Every row gives one point. Any point is a mix of the corners, with weights that add up to 1. It lies inside the corners' shape when no weight is negative. Is each point inside? If not, which corners have a negative weight?

Corners:
(1): [-0.04  0.39 -0.08]
(2): [0.08 0.37 0.35]
(3): [-0.48 -0.38  0.17]
(4): [ 0.46  0.18 -0.56]
Points:
[ 0.21  0.53 -0.12] => outside (3)
[ 0.31  0.18 -0.36] => inside
[-0.23  0.15  0.34] => outside (4)
[-0.05  0.33 -0.06] => inside
[ 0.17  0.16 -0.03] => outside (1)
[-0.01  0.07 -0.22] => outside (2)
[-0.32 -0.21  0.13] => inside
[-0.09  0.11 -0.21] => outside (2)
[ 0.20  0.11 -0.25] => inside

Corners:
(1): [ 0.56  0.35  0.36  0.04 -0.12 -0.39  0.03 -0.41]
(2): [ 0.45 -0.13 -0.34  0.43  0.21  0.25 -0.24  0.31]
(3): [ 0.20 -0.23  0.27  0.21 -0.06  0.03 -0.32 -0.08]
(4): [-0.05 -0.11 -0.05  0.20  0.32 -0.37 -0.16  0.13]
(5): [-0.28  0.54 -0.38 -0.63  0.09  0.04  0.57  0.55]
(6): [-0.30  0.64 -0.45 -0.12  0.03  0.01  0.83  0.45]
(7): [ 0.13 -0.28 -0.20  0.06  0.27  0.03  0.08 -0.02]
(8): [ 0.18  0.05  0.60 -0.01  0.40  0.14 -0.05 -0.14]
(9): [-0.40  0.15 -0.24 -0.19  0.46  0.33 -0.26  0.07]
Points:
[-0.33  0.14  0.08 -0.32  0.31  0.29  0.25  0.18] => outside (1, 2, 4)
[ 0.16  0.20  0.34  0.00  0.21  0.02  0.03 -0.04] => outside (7)
[-0.01 -0.04 -0.05  0.07  0.29 -0.10 -0.07  0.08] => inside
[-0.11  0.17 -0.20 -0.14  0.08 -0.15  0.12  0.11] => outside (2, 8)
[ 0.08 -0.19 -0.19  0.04  0.17  0.03 -0.31  0.03] => outside (6, 8)
[ 0.08  0.04 -0.34  0.02  0.17  0.16  0.05  0.20] => outside (4, 8)

Corners:
(1): [-0.38 -0.49  0.53  0.51 -0.13  0.38 -0.41 -0.17  0.01  0.20  0.03]
(2): [-0.30 -0.18  0.19  0.05 -0.01  0.06 -0.02  0.01 -0.15  0.43 -0.15]
(3): [ 0.60  0.37 -0.35 -0.43 -0.12 -0.10  0.13  0.46  0.41 -0.39 -0.15]
(4): [ 0.27  0.50 -0.83 -0.53 -0.17  0.01  0.50  0.01  0.33 -0.30  0.07]
(5): [-0.09  0.35 -0.22  0.02 -0.01  0.17  0.40  0.04 -0.02  0.24  0.44]
(6): [ 0.08  0.68 -0.43 -0.02 -0.01  0.09  0.04 -0.25  0.05  0.07  0.07]
(7): [-0.45 -0.43  0.34  0.67  0.22  0.17 -0.17  0.10 -0.13  0.12 -0.35]
(8): [ 0.55  0.63 -0.34 -0.06 -0.20  0.52  0.44 -0.19 -0.15  0.15  0.05]
(9): [-0.15 -0.20 -0.12  0.39 -0.17  0.10 -0.13  0.13 -0.58  0.02 -0.01]
(10): [-0.47 -0.77  0.56  0.76  0.14 -0.35 -0.32 -0.25 -0.42  0.36 -0.26]
(11): [ 0.24 -0.59 -0.38  0.05  0.41  0.08 -0.22  0.35  0.58 -0.19  0.04]
(12): [-0.14  0.07  0.08 -0.20  0.11  0.25  0.18 -0.03 -0.03 -0.22  0.10]
Points:
[ 0.01  0.10 -0.23 -0.05  0.06  0.00  0.10  0.13  0.09 -0.03 -0.01] => outside (1, 8)
[-0.14 -0.20  0.03  0.30  0.06  0.08 -0.07  0.09 -0.09  0.03 -0.13] => inside
[-0.11 -0.04 -0.11  0.11  0.06  0.03 -0.04  0.00  0.06  0.03 -0.02] => outside (8)
[-0.19 -0.32  0.12  0.28  0.14  0.08 -0.18  0.09  0.02  0.05 -0.06] => outside (4, 8)
[ 0.07  0.20 -0.33 -0.08 -0.09  0.17  0.17  0.09  0.00 -0.07  0.09] => outside (10)
[ 0.05  0.35 -0.28 -0.03 -0.01  0.10  0.08 -0.09  0.05  0.00  0.05] => inside
[ 0.29  0.39 -0.49 -0.23 -0.11  0.19  0.27  0.15  0.00 -0.06  0.17] => outside (1, 7, 10)
[ 0.06  0.19 -0.18  0.02 -0.04  0.09  0.11  0.05  0.00  0.03  0.07] => inside
